Rows are points. A path goes straight from each point to the next, and from the last back to the first. The post is the endless flat space through its rows: a point in 2 columns, a line in 3, a plane in 4, and so on, so that a path can go around it. How many times does the path go around the post? Going back the other way cancels.
(in the rows, 128 means zero)

Post (1 x 2):
[[127 120]]
Path, 10 rows:
[[159  94]
 [125  93]
 [ 90  88]
 [111 135]
 [117 167]
 [150 146]
 [100 163]
 [ 72 113]
 [114 103]
 [156  91]]
Times around: 0

Post:
[[121 138  90]
 [127 142 161]]
Path, 15 rows:
[[118 124 135]
 [ 95 143 118]
 [107 155 113]
 [152 187 128]
 [134 183 152]
 [107 159 140]
 [ 88 171 132]
 [117 162 111]
 [175 156 134]
 [183 122 106]
 [186 145 117]
 [149 186 117]
 [110 158 102]
 [ 87 150 103]
 [103 118 100]]
Times around: 0

Post (5 x 6):
[[135 154 149 174 148 123]
 [147 141 160 168 177 176]
 [133 139  85 159 185 126]
 [124 127 138  78  59 140]
 [135 136  91  88 152  81]]
Path (13 x 6):
[[185 156 101 129 154 133]
 [133 145 107 128  97 158]
 [172 121  94 122 133 104]
 [130 132 133 185 106 122]
 [ 98 134 174 142 138  79]
 [ 94 151 106 140 154 118]
 [136 168 128 144 147 138]
 [160 158  94 148 175 144]
 [148 130 129 135 131 119]
 [ 98 106 107 212 126 100]
 [ 76 105 116 108  96 118]
 [112 179 157 130 131 145]
 [146 154  88 123 142 150]]
Times around: 2

Post:
[[137 129 102 143  83 126 144 137 133]
 [152 131 136 132 209 186 107  68 124]
 [121 118 113 121 120  49 167 155 170]
 [137 147 112  52 115 118 150  66 152]
 [154 120 129 142 161  97 101 144 101]
 [149 104 128 115  84  88 186 168 119]
 [168 110 156 145  91 143 114 190 138]
 [128 118 161 176 133 101 127 115 123]]
Path:
[[166 108  98 144 110 147 193 149 147]
 [180 129 117 107  95 137 154 113  94]
 [176 109 107 110 148 138 148 121  90]
 [101  77 162 124 123 116 168  85 141]
 [137 126 133 114 151 175 143 110 144]
 [131 147  67 133  87 100 168 154 120]
 [190 131 126 122 153 151 132 168 134]
 [175  92 115 133 114 129 190 154 118]
 [149  85 118 110 123 157 141 120 130]
 [118 107 133 119 154  98 148 123 121]
 [136 109 110 152 119 141 152 119  82]
 [140 131 113 110 123 134 101 160 164]
 [121  89 157 130 174  88 170 146 148]
 [169  62 117  99 137 112 165 153 107]]
Times around: 1

Post:
[[138 120 117 148 172  89 103 140 113 115 128]
 [129 149 172 102 101 107  79 151 108 164 141]
 [106 114 148 166 179 114 154 146 137 106  69]
 [109 107 148 130 171  66 173  91 146 118 125]
 [109  86 171 169 103 237 188  58 111 117 111]
 [129 143 104 103  58 111 108 178  84 145 120]
 [ 91  98  95 159 177 115 128 122 173 121  75]
 [108 115 105  88 143 142 119 172  94 136 124]
 [103 117 130 114  73 139 112 164 139  81 134]
 [127 116 163 143 134  88 162 145 156 146 171]]
Path (19 x 11):
[[138 150 117 129 147 124 100 106 159 113 136]
 [158 124 152 112 166 112 203 149 112 138  81]
 [154 104 140 165 142  82 142 157 155  95  77]
 [148 140 159 128 120  91 144 125 166  99 105]
 [105 160 163 139 120 123 161 115 135  86 105]
 [ 83 140 174 183 103 127 127 179 130  65 102]
 [109  96 153 175 102 121 151 119 115 137 111]
 [128  75 132 124 120 121 131 141 134 150 139]
 [155 119 132 135 125 118 127 121 102 131  99]
 [142 139 142 128 151 124  92 140 120 103 122]
 [106 166 162 146 133 138 113 112 123  42 112]
 [ 84 128 180 148 150 113  94  97 138 137 170]
 [ 75 137  82 145 128 135 130 135 128 106  92]
 [131 131  98 148 124 147 141  99  80 147  67]
 [163 122 115 126 137 117 115 130 115 138 131]
 [100  89 123  91 136 117 136 204 174 128  81]
 [113  87 135 143  83 123 107 148  92 147 130]
 [120  94 122 177 108 132 164 166 126 107 176]
 [ 80 128 140 124 157  87 156 128 158 129 133]]
Times around: 0

Post (13 x 14):
[[131 148 116 135 109 114 132 116 135 189 196 129 109 144]
 [114 130 109  88 144  94 136 148 134 158 122 167 103 176]
 [127 125 160 184 141  73 133 122 125 177 138 179 100 153]
 [147 157  90 125 154 151  81 158 221 115 129  88 174  24]
 [114 126 179 103 129  87 106 151  84 157 154 141 122 134]
 [134 159 139 115 148 186 124 118 233  86 112  45 185  72]
 [166 145 120 129 136 185  58 140 204  72 141 101 161 103]
 [139 126 140  94 170 216 117 143 173 133 127 154 152  83]
 [104 115 114 172 119  99 165 165 104 135 174 145 127 141]
 [106 125 120 134  68 117 132 118 123 142 123 160 131 117]
 [124 105 120  89 176 153 106  85 143  93 138 128 104  82]
 [132 142 160 143 103 103 142 179 160 146 161 130  57 112]
 [ 93 133 115 158 125 128 126 136  72 179 117 131  78 155]]
Path:
[[125 107 124 125 169 158 131 134 177 115 167  83 138 141]
 [ 90 110  99 129 145 151 100 119 143 149 159 136 116 115]
 [121 135 127 141 131  86  95  83 132 137 168 143 146 130]
 [152 137 128 101 137 141  77 122 147 108 135 169 122 104]
 [134 144 122 112 134 119 117  99 124 151 129 126 111 122]
 [147 101 131  97 145  98 112 141 118 154 156 132  96 106]
 [111 115 111 145 129 104 145 171 159 176 156 123 123 111]
 [ 77 115 102  92 122 162 121 180 151 138 161 150 130 117]
 [105 151  88 108 147 116 126 136 163 125 168 102 120 105]
 [130 165  97 139 119  85 142 102 176 167 156 148 112 121]
 [128 115 138  90 142 154 127 166  91 146 153 149  76 106]
 [126 117 143  95  97  75 132 145 162 136  94 159 130 123]
 [106  86 123 126 133 183  94 142 152 111 131 108 149 137]
 [122 141 147 103 139 183 116 104 189 123 146  98 109  75]
 [ 97 161 147  99 134 107  97 127 148 117 124 166 108 126]
 [136 164 135 100 151  86 121 192 178 147 160 138 118 115]
 [ 92 162 103 159 146 139 167 142 180 167 161 127 142 117]
 [110 141  96 137 137 128 147 122 125 112 154 114 142  85]
 [154 115 153 134 137 101 108 140 115  97 136 149 143  80]
 [141 136 139 112 113 172 108 157 116 199 159 120  93 139]]
Times around: 3

Post:
[[147 114 146 127 100 137 150  56 141 138  89 138 123  69 134 147 178 125]
 [141  82 151 172  98 149 155  73 159 164 172 162 128 182 171 144  94 134]
 [ 66 187 128 106 181 198 135  86  95 116 163 147  97 176 124  70 120 110]
 [123 109 113 139 105 118  97 112 115 102 159 153 101 122 117 114 117 118]
 [121 113 133 113 116 113 131 107 161 152 120  93 119 125 134 131  99 157]
 [115 143 162 153 138 112 126 114 169 103 119 124 125  84 127 105 100  95]
 [139 104 129 164 116 112 139 104 172  93  87 113 149 111 118 133 166 124]
 [202 113 146 133 147 105 141  66 158  69 145 167 119 161 134 160 127 104]
 [120 112 122  91 118 139 103 128 119 116 121 140 159 110 129 111 126  69]
 [120 119 125 116 129 118 125 141 142 132 131 175 126  90  95 102 129 119]
 [109 120 139 133 147 160 121  94 156 123  62 153 104 101 129 130 137 128]
 [113 132 121 152 120 138 131 113 123 152 134 132 120 109  92 139 103  60]
 [106 135 156 148 165 143  95 101 134 107 148 157 116 142 132 126 150 126]
 [ 97  98  78 123 110  93 136 143 105 116 142 143 137 103 161 164 123 123]
 [168 132 119 122  83 159 154 148 113 141 163 117 130  95 136 162  82 131]
 [121 165  89 122 100 127 109 142 171 140 135 105 111  73 145 130 119 109]
 [146 184 183 104 106 106 141 165 185 144  68  67  77 129 167 100 109 160]]
Path:
[[105 118 173 143 147 116 119  65 160 110 112 126 136 113 160 132  88 136]
 [104 161 121 173 140 142 103 125 123  89 116 112 139 121 133 192  75 106]
 [133 127 185 156 105 147 154 119 172 114 108 118 132 177 180 160  99 136]
 [101 127 123 129 121  84 147  99 180 143 115 148  58  96 150 148 131 111]
 [169 119 164 165 135 184  80 113 151  57 120 168 107 100 150 152 108  79]
 [117 158 144 123 129 129 148 143 201 110  77 111 105  82  93 122  85 102]
 [106 161 169  61 107 135 124 105 123 133  65  62 110 135 120  97  89 156]
 [136 162 197 120 141 174 135 163 158 146 117 176 132  79 140 109  91 164]
 [ 75 119  78 179  83 109 135 173 140 114 151 109 166 102 129 145 132 115]
 [109 122 153 129 126 139 130  90 141 111 110 166  66 123 113 132 121 125]
 [128 122 124 133 118  95  97 127 159  77 138 121 137 165 109 160 141 131]
 [155 154 131 101 100 124  97 112 163 120 142 109 120 138 154 162  67 122]
 [113 101 144 148 149 110 165 101 154 123 156 179 143  91 122 161 126 122]
 [108 122 157 113 157 157 127 115 123 117 152 124 114 128 100  93 118 155]
 [154  74 138 113  77  78 145 122  92 119 151 129 133 120 148 116 139 133]
 [121 146  65 124 137 159 104 119 148 135 117 162 110  89 127  72  95  95]
 [139 137  76 102 120 151 168  91 154 167 117 165  93 113 112 134 106 161]
 [137 159 152 120 139 160 141 153 190  94  78 171 104 117 113 147  72 147]
 [115 107 216  74 140 127 133  80 146 143 115 138 136 140 127 122 126 103]
 [130  79 165 174  81 145 129  76 146 134  89 134  89 101 181 168 123 112]
 [102 163  82 150 121 187 130 112 186 186 140 154 110 138  97 144 124  67]
 [145 142 176 132 116 111 157  90 159  72  88 158 125 126 107  98 125  81]
 [ 92 106 158 128 106 162 115  90 168 123 156 176 113 100 105  99 132 159]
 [105 107 144 116 104 187 150  84 163 161 145 152 122 148 132 113 157 137]
 [155 150 155 107 105 186 132  92 199 138  54 175  60  95 130 136  69 122]]
Times around: 1

Post, 17 rows:
[[143 130 122 116 123 163 161 101 130 116 137  93 110 186 136  99 106 127]
 [140 141  87  95 147 164 160  73 115 113 154 117 151 100 126 122 107 126]
 [146 120 110 174 120 134 108 130 130 135 114 152 128 129 122  90 177 112]
 [184 107 104 157 140 147 131  76 177 146 111 109 178 133 133 118 132 121]
 [112 120 112 151 132 147 115 117 169 155 118  97 115 103 121 101 143 111]
 [136  99 137 118 113 199 145 116 136 121 104 102 124 110 100 119  64 183]
 [107 134 124 114 131 120 112  83 141 133 128 170 115 142 149 116 159 138]
 [163  98 135 127 133 148 105 117 122 147 104  80 139 122 116 101 157 140]
 [123  61 117 113 169  76 138 135 103 170  86 179 178 152 125 147 159 185]
 [170 127 126 127 127 143 161  87 137 145 102 161 116  75 107 143 153 112]
 [147 105 110 176 142  87 108 126 143 113 145 103 117 128 154 124 154 128]
 [152  89 135 155 146  94  90 128 140 110  99 141 123 162 177 113 123 104]
 [144  90 131 100 165 176 163 118 145  76 148 104 101 165 154 124 134 151]
 [ 97 148 100  63 111 123 151  93 132  68 112 114 138 119 161 126 118 126]
 [139 118 139 130 134 133 137 135 155 139 150 139 161 175 147 141 132 121]
 [114 134 147 129 162 142  89 126 226  98 152 142  58 177  73  97 128 129]
 [ 95 114 144 135 131 136 131  85 147 109 161 153 117 131 108  98 153 101]]
Path:
[[169  83  73 186 151 155 113 155  81 179 109 143  99 159 129 115 126 156]
 [128 129  90 117 157 146 155  88 122 179 143 123 122 145 102 131 171 183]
 [160 108 173 181 138 178 139 126 138 128 107 147  82 127  97 120  91 180]
 [133 126 129 114 132 178 171  91 128 147 150  97 141  84 147 113 127 148]
 [180  89 161 147 155  96 131 152 185 153 163 146 123 174 116 134 152  98]
 [146  81 105 111 192 169 124  95 138 118 158 129 100 109 111  95 167 124]
 [114 140 124 102 107 113 127 128 136  90 132 101  99 184 133 117 125 126]
 [116 108 142 182 157 139 127 118 177 145 146 116  86 138 188 136 164  61]
 [130 124 113 122 188 173 125 130 149 122 116 116 111 140 154 112 159 156]
 [119 164 174 160  92 150 167 130 200  98 177 148  94  96 141 150  77 126]
 [ 90  81 155  71 125 116 122 118 199  73 100 131 121  97 159 119 143 113]
 [134 114  78 128 111 183 181 135 145 110 130 162 111  86  71 131 101 148]
 [136 109 122 130  85 124 123 112 160 154  50  96 168 125 128 112 133  81]
 [196 137  84 173 143 181 101  62 117 188 112 100 164 136 150 103  98 129]
 [167 101 155 124 170 132 157  82  85 136 142 108 122 143 133 109 186 153]
 [154 126 119 184 128 131 122  97 128 129 149 116 112  55 178  93 126  97]
 [115 117  92  74 142 128 129  92 107 147 151 137 173  81 161 105 157 126]
 [110  83  88 192 136 132 115  71 137 157 138 181 137 126  76  83 144 167]
 [133  90  90 165 133 171 138 105 126 133 128 115 139 145  88  83 142 157]
 [167 116 124 161 170 152 139  82 160 157 121 102 132 125  98 140 122 123]
 [115 181 157  95 111 152 170  99 106 118 153 167 119 143 126 148  79 163]
 [144 148 140 129 147  80 108  93 204  84  86  86  99 118 155 144 150 156]
 [ 92 163 111 135 122 167 180 133 123 104 196 120  90  96 150 114 130 131]
 [185  87 129 125 146 140 102 115 124 119 113 108 141 141 153 106 170 164]
 [153 117 117  92 154 197 176 114 148 123 150 124  84 150 138 145 120 174]
 [117 123 116 104 146 112  91  68 136 121 141 124 156 182 144  99 110 110]]
Times around: 4

Post (17 x 18):
[[140 132 151 169 127 142 120 135 146 184 139  95 167  98 138 147 158 105]
 [132  75 133 161  98 141  99 170 152 111 107 141 130 101 155 150 145 136]
 [147 175 158 195 157 157 151  53 161 173  98  78 118 135 122 158  96 126]
 [ 89 110 154 123 139 129 147 131 100 186 159 139  87 108 188 111 125 111]
 [112 127 105 119  93 124 122 134 136  82 154 127 156 107 167 106 139  87]
 [ 95 151 120 159 143 158 109 125 145 164 105 139 136 150 112 170  75  89]
 [145 150 145 128 125  71 107  64 101 132  73 148 105  64 171 127 107 160]
 [115 155 157 142 114  76 101 133 152 141 153 161 124 112 165 166 117 108]
 [133 136  78 170 108 106 139 109 183 154 118 112 180 118 134 156 106 115]
 [148 186 118  64 131 111 148 119  94 120  99 140 102 172 174 126 103 107]
 [169 150 149 131  97 142 149 123 128 152 140 130 132  88 158  97  94 166]
 [106  91 117  97 102  76 117  81 116 111 111 166 157 144 140 191 106 128]
 [132 112 152 128 111 108 136  91 146 145 117 186 100 109 155 113 149 114]
 [131  82 116 112 110 147  96 145 139 130 128 137  82 163 108  98 125 126]
 [122 119 129 101 138 160  61 132 124 166 111 125  97 104 189 140 100 108]
 [111 117 130 140  84 133 106 121 135 152 104  98 158  90 176 102 152 153]
 [ 96 144  75 183 143 152 129 122 144 111 171 134 193  85 184 120 160 120]]
Path, 12 rows:
[[104 240 188 196 101 122  98  86 135 144  89 164 114  99 165 155 147 152]
 [186 146  81 151  87 130 115  80 169 130 155 152 145  91 160 142 105 135]
 [163 123  97 149 131 134 104 146 130 170 116 138 150 101 168 117 124 141]
 [172 113 178 159 126 186 175 126 145 155 153 132 136 119 121 115  93 126]
 [119 163 161 182 124 134 182 144 114 174 108 158 121 124 153 132 100 138]
 [135 131  68 159 117 156 138 122 104 166 117 127 145 104 142 142 104 135]
 [140 129 156 120 119 155  89 130 125 168 141 123 108 121 171 144 107 125]
 [109 127  80 148 126 134  80  76 119 119 127  94 111 118 132 153 100 157]
 [109 141 129 152 118 170 112 108 113  91  63 129 163  79 136 169 147 145]
 [123 132 175 134 124 141 124 115 136 144  97 161 155  97 150 129 107 138]
 [ 79 105 133 140 111  36  70  88 129 120 105  93 129 126 153 155  99 142]
 [110 137  68 159  97  88 104  78 151 133 102 108 149 101 156 109 110 136]]
Times around: 1
